Rows are points. Examples show where two turns around zero, p and q, send a point. Write where each new point lands after one turn and then the other. Backwards means that the second turn is done in reverse. Each puzzle has new turns, and all numbers are rounded.

Turn p:
[ 3  7 24] => [ 9 22  9]
[-19  16  60] => [-2 56 33]
[ 37  61 -31] => [ 16  16 -74]
[-36 -45 -33] => [-37 -51  22]
[ 14 -39 -20] => [ 13 -43  10]
Turn q:
[ 0 63  0] => [  5 -10 -62]
[ 64  -8 -17] => [ 18 -61  20]
[-55   7 -43] => [-65  22 -16]
[ -2 -19  24] => [18 17 18]
[ -7 -42  37] => [24 32 40]
Where do these land?
q, then p: [-56 -15  19] => [-21  46 -34]
p, then q: [ 46  26 -19] => [-21 -52   7]
p, then q: [50 14 15] => [ 13 -52  -5]
p, then q: [-59 -54  -3] => [18 74 23]
q, then p: [ 18  29 -12] => [ -2 -36   2]

Turn p:
[-10  13  -6 -21 -11 -37] => [-14  31  18  11  -2 -26]
[  7  17 -32  43   6  37] => [-16 -33 -44  13 -24  24]
[-22 -39  -4   2   0 -26] => [-14   1  30 -37 -12 -11]
[-29 -45   2 -44 -11 -14] => [  5  29  18 -55  13 -28]
[-16  24  40  -2  12 -14] => [-6 19 27 19 26 25]
[21 27 -5 -4 20 34] => [  6 -18 -35  24  23   7]
[ 38  31  -8  44 -27  61] => [ 32 -24 -59  34 -32  39]
[ 10 -29  13 -19  11 -40] => [  7  -4  45 -11  10 -30]
Turn q:
[-32  10 -19   6  24  -1] => [-28  11   6  30   8 -14]
[-21 -19 -16 -15 -14 -16] => [ -9  14  10 -15 -12 -31]
[ 25  17 -12 -23 -28   6] => [ 47   5  -3  -4   0 -11]
[ 19   7  10 -33  14  -8] => [ 17 -29  12  -6  20 -11]
[ 20  -2  11 -22  -9  34] => [ 26 -22 -32  -6   1  -5]
[  0  58  14 -17 -18 -15] => [33 24  9  0 52  2]
[21 18 -6 76 41 12] => [-19  -3   7  54 -14  70]
[-45 -25  32  27 -22 -48] => [-51  38  19 -51   3  11]
[ 12 -65 -15   2  12  35] => [-17 -38 -26  -2 -59 -11]
Where do these land?
p, then q: [ 65 -23 -31  -9  -1   2] => [  9  -7  49 -34 -45   6]
p, then q: [-34  -2   4   2  24 -10] => [-26  -4 -17   3  25 -16]
p, then q: [-41  -9  31 -13  19  42] => [  2 -40 -24  40  18 -30]
p, then q: [ 13   5  48  24 -18  17] => [ 27 -21 -37   9 -13  30]
q, then p backwards: [ 29   4 -24  25  -6 -38] => [ -2  -9  38  24 -24 -29]
q, then p: [ -7  20  12 -38  36 -51] => [ -3 -16  55 -11  47  16]
p, then q: [-32 -19  47 -18 -21  20] => [ 37 -34 -21  22  36  -5]
p, then q: [ -6  -3 -50  16 -18  14] => [ 12  38   7  -6 -22 -35]
p, then q: [ 13  28 -36  12 -16   3] => [  1  42  10   6 -27   2]
